Each row of a before or after table is a point. The points were changed in one or more steps. Then noise was added and the rows were shuffled. The steps act on columns, c1 being the first. Write out the steps. A step turns or swaps two columns, mirrors them in a line or flattens them onto one, adds a multiple of one to another, or multiplies or shifts one. Angles are multiples of 10 degrees, from the lower column toward the higher: turns from -170 to 170, lines from 10 to 170 but not 90. Use the fewest steps. Two steps may share a column if one is a turn and the other turns, adds or multiplies; they go together, in the order done. Otherwise the lowest column goes first.
In the rows, 128 means zero.

Before (13 x 3):
[[192 119 100]
 [157 119  50]
 [176 111  36]
 [110  74 100]
 [ 77 116 143]
 [ 81 170 119]
 [138 204 102]
 [133 167 116]
 [101  95  43]
 [185 132 158]
 [152 154 131]
 [164  88 125]
 [ 98 179 154]]
After (13 x 3):
[[112 174  89]
 [202 138 117]
 [171  80 122]
 [155 151 129]
 [131 184 136]
 [ 73 109 116]
 [ 91 159 127]
 [ 98 102  92]
 [178  98 139]
 [115 154  97]
 [117 191 114]
 [166 132 123]
 [117  78 131]]
Steps: swap c1 and c2; multiply c3 by 0.4

Before (11 x 4):
[[149 113  30 141]
 [160 135 113 114]
 [ 81 182 147 146]
 [167 104 156  90]
 [143 183 155 148]
 [185 107 161  95]
 [ 91 126 170 118]
 [ 80 132 121 137]
 [109  76  82 161]
 [146 126 163  89]
 [207 225  90 120]]
After (11 x 4):
[[ 90 116 142 154]
 [185 125 147 131]
 [166 114 148 126]
 [149 117  97  62]
 [141 187 131 162]
 [109  71 105 113]
 [206 247 120  95]
 [ 82 118 125 131]
 [144 132 150 131]
 [163 143 128 108]
 [ 83 168 127 155]]
Steps: add 0.3 times c1 to c2; turn c3 and c4 by 50 degrees; multiply c3 by 0.4

Before (14 x 8):
[[114 143 121 150 185 166  59 132]
 [152 166 136 114 117 109  44 246]
 [113 196 140 119 159 139 136 151]
 [ 70 133 115 156  94 118  20 217]
 [161  81 116 131 116 141 179 111]
 [124 177 145 113 197 125  80 138]
 [133 176 146 101 145 127  76 139]
 [156 149  98 114 129 185 104 132]
 [153  82 135  84 146 152 153 123]
 [139 102 181 100 109 185 152 152]
 [147  87 123 107 153 177 147 166]
 [129  48 113  90 123 155 166 127]
 [186  64 162 138 119 152 196 170]
 [144  85 117  96 135 168 199 174]]
After (14 x 8):
[[147 160 116 109 131 100  56 184]
 [120 113 144 135 133  83  81 196]
 [129 114 139 139 151  60 133 160]
 [102 111 141 154 136  82  73 146]
 [104 190 179 145 155 138 149 109]
 [106 187 129 136 163 153 147 154]
 [111 173  99 129 131  93 105 131]
 [163 114 113 118 218 128  24  93]
 [117 151 121 124 109 172 181 114]
 [ 95 178 116 156 134 199 163 120]
 [110 170 165 107 171 182 193 123]
 [ 91 170 135 160 118 159 154 144]
 [110  94 137 133 244 105  43 116]
 [104 176 120 150 173 157 199 138]]
Steps: multiply c1 by 0.4; turn c1 and c4 by -140 degrees; turn c2 and c6 by -110 degrees; swap c5 and c8
